Each row of a before or after table is a point. The points were changed in one or more steps. Then noise was added and the rows were shuffled. The steps act on columns, c1 being the first. Name the steps. A step turns or swaps two columns, mirrors them in a line or flattens them onto one, adds a multiple of one to another, or multiplies or shifts one. Angles are multiples of 10 degrees, from the lower column toward the higher: turns from -170 to 170, lines from 10 to 170 but not 90. Use the fewest steps. Two steps may share a column if one is a turn and the other turns, adds or multiplies; they go together, in the order done. Otherwise the lowest column goes first.

Before (9 x 3):
[[-0.41  0.84  0.30]
 [-0.11 -0.32  0.31]
 [ 0.19 -0.53  0.44]
 [-0.22  0.74  0.32]
 [-0.07  0.23  0.39]
 [-0.69 -0.49  0.15]
 [ 0.10 -0.11  0.84]
 [-0.68  0.86  0.54]
 [ 0.42 -0.29  0.85]]
After (9 x 3):
[[-0.78 -0.33  0.57]
 [-0.81 -0.07  0.24]
 [-0.60  0.84 -0.54]
 [-0.39  0.68 -0.14]
 [-0.33  0.20  0.06]
 [-0.28 -0.36 -0.05]
 [-0.26 -0.53 -0.63]
 [-0.31  0.88 -0.42]
 [-0.43 -0.50  0.29]]
Steps: turn c1 and c3 by 80 degrees

Before:
[[ 0.24  0.02 -0.11 -0.81 -0.30  0.28  0.70  0.33 -0.59]
 [ 0.58 -0.37 -0.29 -0.56  0.01  0.02  0.44  0.58 -0.02]
 [-0.12  0.44  0.15  0.24  0.85 -0.82 -0.25 -0.10  0.37]
 [-0.26 -0.58  0.45  0.31 -0.34  0.06  0.03 -0.25 -0.47]
 [-0.14 -0.13  0.36 -0.38  0.13 -0.44 -0.20 -0.14 -0.20]
 [ 0.12 -0.13  0.20 -0.66 -0.52  0.53  0.45  0.51  0.25]
 [-0.38  0.54 -0.55 -0.32  0.70 -0.14 -0.94 -0.07  0.36]
 [ 0.13  0.20 -0.80 -0.74  0.23 -0.56 -0.63  0.36  0.57]
 [ 0.29  0.41 -0.51 -0.35 -0.42 -0.18 -0.06  0.72  0.03]
 [ 0.42 -0.09  0.23 -0.19 -0.74  0.43  0.39 -0.32 -0.30]
 [-0.28 -0.38 -0.05  0.17 -0.13  0.14  0.50 -0.41 -0.17]
 [-0.78  0.04  0.33  0.51  0.35 -0.27 -0.22  0.05 -0.30]
 [-0.90  0.20 -0.02  0.03  0.18 -0.71 -0.24 -0.41  0.21]]
After:
[[-0.04 -0.39 -0.05  0.19 -0.14 -0.05  0.51  0.35  0.07]
 [-0.21  0.34 -0.78 -0.76  0.24 -0.27 -0.61 -0.24 -0.51]
 [-0.50  0.07  0.33  0.44  0.33 -0.52 -0.22  0.01  0.38]
 [-0.70 -0.39 -0.07 -0.17  0.16 -0.87 -0.22 -0.17  0.10]
 [ 0.27  0.57 -0.25 -0.14  0.03  0.29  0.42  0.39 -0.56]
 [-0.09 -0.26  0.43  0.55 -0.36 -0.09  0.01  0.56  0.15]
 [-0.46 -0.11  0.17 -0.25  0.88 -0.51 -0.26 -0.45  0.36]
 [ 0.26  0.29 -0.10  0.25 -0.31  0.27  0.69  0.00 -0.95]
 [ 0.41 -0.30  0.20  0.26 -0.74  0.49  0.40  0.08 -0.34]
 [ 0.34  0.50  0.17 -0.47 -0.51  0.39  0.45  0.10 -0.52]
 [ 0.03  0.74 -0.46 -0.16 -0.44  0.08 -0.04 -0.38 -0.31]
 [-0.28 -0.17  0.42  0.05  0.15 -0.33 -0.21  0.13 -0.42]
 [-0.20 -0.05 -0.59 -0.43  0.67 -0.28 -0.91 -0.57 -0.16]]
Steps: flatten c1 and c6 onto the line at 50 degrees; turn c2 and c8 by -90 degrees; turn c4 and c9 by 70 degrees

Before:
[[-0.37 -0.23 -0.22 -0.12  0.10 -0.59  0.21 -0.43  0.16 -0.12  0.00  0.06
  -0.03  0.71]
 [-0.46  0.18  0.60 -0.18 -0.58  1.89  0.21 -0.18 -0.22  0.09  0.26 -1.04
  -0.10  0.58]
 [ 0.40 -0.22 -0.36 -0.24  0.12  0.08 -0.41 -0.22 -0.09 -0.20  0.10 -0.20
   0.11 -0.02]
 [-0.10  0.78  0.25 -0.02 -0.72 -0.30  0.24 -0.06 -0.37 -0.18 -0.05 -0.53
   0.16  0.80]
 [ 0.56  1.17 -0.39 -0.24  0.39 -0.07 -0.03 -0.40  0.24  0.82 -0.37  0.08
   0.30 -0.02]
 [ 0.26  0.08  0.50 -0.22  0.52 -0.29  0.19 -1.04  0.25  0.06 -0.17  0.14
   0.38 -0.08]
 [ 0.06  0.01  0.41  0.22  0.27 -0.67 -0.54 -0.22  0.35 -0.40  0.14 -0.27
   0.32  0.83]
 [-0.12  0.36 -0.26  0.34  0.22 -0.80  0.25 -0.09 -0.24  0.19 -1.15 -0.03
   0.41  0.46]]
After:
[[ 0.15 -0.77  0.26  0.18  0.18 -0.32 -0.07 -0.09 -0.37  0.15 -0.35 -0.09
  -0.72  0.84]
 [ 0.40 -1.17 -0.40 -0.16  0.31 -0.08 -0.20  0.87  0.23 -0.22 -0.67 -0.23
   0.38 -0.03]
 [-0.08 -0.36 -0.28  0.78  0.42 -0.40 -0.20  0.21 -0.24 -0.05 -1.46  0.05
   0.23  0.47]
 [-0.30  0.24 -0.22  0.28 -0.04 -0.47 -0.36  0.17  0.15  0.41 -0.30  0.18
   0.09  0.72]
 [ 0.17  0.00  0.43  0.59  0.33  0.28 -0.59 -0.20  0.37  0.43 -0.17 -0.08
   0.27  0.83]
 [ 0.40  0.20 -0.36 -0.24  0.09  0.32 -0.29 -0.01 -0.10  0.30 -0.18 -0.23
   0.12 -0.02]
 [ 0.12 -0.17  0.60 -1.33 -0.09  0.47  1.25  0.18 -0.22  0.08 -0.04 -0.05
  -0.59  0.57]
 [ 0.15 -0.08  0.51  0.01  0.39 -0.35 -0.21  0.70  0.27  0.76 -0.46 -0.09
   0.50 -0.09]]
Steps: flatten c1 and c12 onto the line at 150 degrees; multiply c2 by -1; turn c4 and c6 by 40 degrees; turn c6 and c7 by 60 degrees; swap c5 and c13; turn c8 and c10 by -130 degrees; shift c11 by -0.30

Before, 12 rows:
[[-0.10  0.23 -0.52  0.00  0.43  0.09  0.20 -0.68 -0.06  0.29 -0.16  0.15
  -0.02  0.07 -0.29  0.14 -0.47 -0.06  0.00  0.21  0.68  0.42 -0.90 -0.67
   0.36 -0.05  0.37  1.21 -0.17  0.02 -0.93  1.01]
 [-0.06 -0.18 -0.52 -0.12 -0.22 -0.27 -0.02  0.81  0.07  0.32 -0.28  0.04
   0.10  0.48 -0.24  0.32  0.20  0.40  0.18  0.23 -0.49 -0.23  0.38 -0.04
   0.06  0.40  0.49 -0.09  0.23  0.26  0.08  0.00]
 [-0.03  0.37  0.39 -0.11 -0.09  1.11  0.49 -0.52  0.58 -0.36  0.49  0.30
  -0.37  0.39 -0.20 -0.22  0.21  0.43  0.50  0.05  0.02 -0.41  0.00  0.16
   0.20 -0.36 -0.63  0.52 -0.77 -0.57 -0.39  0.72]
 [-0.26 -0.25  0.19 -0.54 -0.07 -0.55 -0.11  0.19 -0.40 -0.61 -0.06 -0.01
  -0.76  0.04  0.17 -0.62 -0.79 -0.03  0.69  0.32  0.12 -0.59  0.53  0.07
   0.55  0.01  0.03  0.04  0.20  0.20 -0.86 -0.58]
 [ 0.59 -0.36 -0.06 -0.12 -0.55  0.20 -0.02  0.10 -0.25 -0.16  0.33  0.83
  -0.02 -0.21 -0.05  0.08  0.72  0.29  0.30 -0.75 -0.27  0.92  0.36  0.05
   0.00  0.30  0.10  0.26  0.14  0.32 -1.19  0.49]
 [ 0.52  0.23  0.28  0.62  0.33  0.11 -0.06  0.12  0.71  0.09 -0.10  0.07
  -0.32  0.61 -0.84 -0.10 -0.51 -0.12  0.52 -0.10 -0.05 -0.24 -0.44 -0.60
   0.14 -0.30  0.09 -0.17  0.12  0.68 -0.59 -0.32]
 [-0.03 -0.06  0.33  0.60  0.71  0.44  0.69 -0.77  0.46  0.72  0.50 -0.01
   0.49 -0.25  0.27 -0.32 -0.41  0.12 -0.39  0.46 -0.90 -1.01 -0.30  0.33
   0.83  0.83 -0.18  0.22 -0.03 -0.47 -0.26 -0.22]
 [-0.62 -0.17  0.38  0.67  0.64  0.03 -0.21  0.13 -0.30  0.40 -0.24 -0.15
   0.52  0.30  0.31 -0.41  0.02 -0.06  0.03 -0.75  0.26  0.30 -0.24 -0.12
   0.50 -0.20 -0.06  0.44 -0.12  0.19 -0.83  0.20]
 [-0.29 -0.85  0.75  0.05  0.07 -0.89 -0.29  0.49 -0.16  0.27 -0.51  0.42
   0.23  0.55  0.68 -0.53  0.42  0.08  0.62  0.16 -0.51 -0.21 -0.65 -0.04
   0.51  0.55  0.06 -0.56  0.20 -0.52 -0.55 -0.31]
 [ 0.11 -0.70 -0.56 -0.33 -0.58  0.47  0.08  0.70 -0.21 -0.27  0.14 -0.18
   0.43  0.12 -0.50 -0.25  0.46 -0.27 -0.58 -0.71 -0.22  0.38 -0.19 -0.44
  -0.07  0.54  0.13  0.19 -0.11  0.11 -0.34 -0.32]
 [-0.57  0.16 -0.29  0.07 -0.19  0.43 -0.01  0.66 -0.39  0.31  0.24 -0.14
   0.42 -0.32 -0.59  0.18 -0.35 -0.14 -0.21  0.36  0.24 -0.40 -0.01  0.24
   0.26  0.74  0.41  0.55 -0.79 -0.55 -0.33  0.87]
 [-0.11  0.44 -1.00 -0.26  0.02  0.23  0.07  1.12 -0.13 -0.67 -0.66  0.10
   0.11  0.53  0.28 -0.87  0.49  1.17 -0.12  0.33  0.00  0.01 -0.38  0.34
  -0.18  0.15 -0.08  0.33  0.25  0.05 -0.18  0.00]]
After (12 x 32):
[[-0.72 -0.11  0.30  0.59  0.72  0.41  0.66  0.32  0.56  0.73  0.54  0.02
   0.47  0.66  0.29 -0.30 -0.44  0.07 -0.40  0.31 -0.68 -1.21 -0.29  0.32
   0.88  0.80 -0.19 -0.41  0.27 -0.28 -0.47 -0.19]
 [-0.63  0.23 -0.52 -0.02  0.44  0.07  0.15  0.37 -0.03  0.29 -0.18 -0.15
  -0.01 -0.52 -0.35  0.17 -0.45 -0.06 -0.01  1.20  0.37  0.34 -0.88 -0.73
   0.35 -0.08  0.42  0.23  0.14 -0.98  0.05  1.00]
 [-0.48  0.32  0.36 -0.12 -0.12  1.12  0.48  0.19  0.58 -0.34  0.47 -0.29
  -0.41  0.20 -0.18 -0.20  0.18  0.44  0.55  0.51  0.31 -0.55  0.02  0.20
   0.16 -0.43 -0.67  0.17 -0.50 -0.37 -0.56  0.72]
 [-0.13 -0.34 -0.07 -0.12 -0.59  0.20 -0.05 -0.59 -0.30 -0.20  0.33 -0.85
  -0.02  0.13 -0.09  0.02  0.68  0.30  0.27  0.04 -0.35  0.92  0.37  0.01
   0.04  0.32  0.08  0.80  0.42 -1.19  0.28  0.53]
 [ 0.28 -0.14  0.20 -0.48 -0.03 -0.57 -0.10  0.19 -0.40 -0.60 -0.02  0.03
  -0.80 -0.11  0.20 -0.61 -0.82  0.03  0.68  0.08  0.15 -0.61  0.53  0.06
   0.60  0.03  0.01 -0.31  0.48 -0.83  0.16 -0.54]
 [ 0.81 -0.19 -0.47 -0.16 -0.30 -0.28  0.01 -0.24  0.06  0.30 -0.26  0.00
   0.11  0.67 -0.31  0.35  0.22  0.43  0.12 -0.01  0.16 -0.22  0.38 -0.03
   0.02  0.36  0.45 -0.20  0.53  0.11  0.26 -0.02]
 [ 1.10  0.47 -0.98 -0.32  0.06  0.20  0.10 -0.33 -0.15 -0.67 -0.69 -0.11
   0.10  0.26  0.28 -0.89  0.50  1.15 -0.07  0.36  0.48  0.00 -0.35  0.38
  -0.19  0.15 -0.07 -0.13  0.59 -0.20  0.01 -0.05]
 [-0.03  0.26  0.34  0.63  0.34  0.10 -0.14 -0.51  0.76  0.09 -0.16 -0.11
  -0.35  0.40 -0.82 -0.07 -0.50 -0.13  0.54 -0.17  0.47 -0.24 -0.48 -0.58
   0.14 -0.27  0.09  0.04  0.42 -0.59  0.68 -0.35]
 [ 0.78  0.17 -0.26  0.09 -0.16  0.41 -0.04  0.34 -0.41  0.27  0.32  0.07
   0.42 -0.33 -0.61  0.21 -0.35 -0.08 -0.23  0.72 -0.20 -0.41 -0.01  0.29
   0.24  0.72  0.39 -0.14 -0.46 -0.33 -0.55  0.88]
 [ 0.32 -0.20  0.35  0.70  0.61  0.02 -0.18  0.53 -0.30  0.32 -0.24  0.06
   0.47 -0.02  0.31 -0.46  0.00 -0.10 -0.01  0.09  0.38  0.38 -0.21 -0.12
   0.48 -0.21 -0.02  0.83  0.24 -0.81  0.19  0.20]
 [ 0.63 -0.79  0.74  0.11  0.11 -0.93 -0.34  0.10 -0.15  0.30 -0.51 -0.42
   0.21  0.75  0.67 -0.53  0.44  0.14  0.62 -0.48  0.18 -0.09 -0.63 -0.10
   0.51  0.53  0.04 -0.39  0.47 -0.61 -0.53 -0.33]
 [ 0.63 -0.64 -0.51 -0.39 -0.54  0.41  0.08 -0.28 -0.20 -0.29  0.12  0.17
   0.42  0.22 -0.57 -0.29  0.48 -0.26 -0.52 -0.03 -0.02  0.37 -0.20 -0.48
  -0.09  0.54  0.16  0.71  0.25 -0.38  0.08 -0.30]]
Steps: turn c1 and c8 by -110 degrees; add -0.3 times c7 to c22; multiply c12 by -1; turn c14 and c21 by 60 degrees; turn c20 and c28 by -70 degrees; shift c29 by 0.30; swap c30 and c31
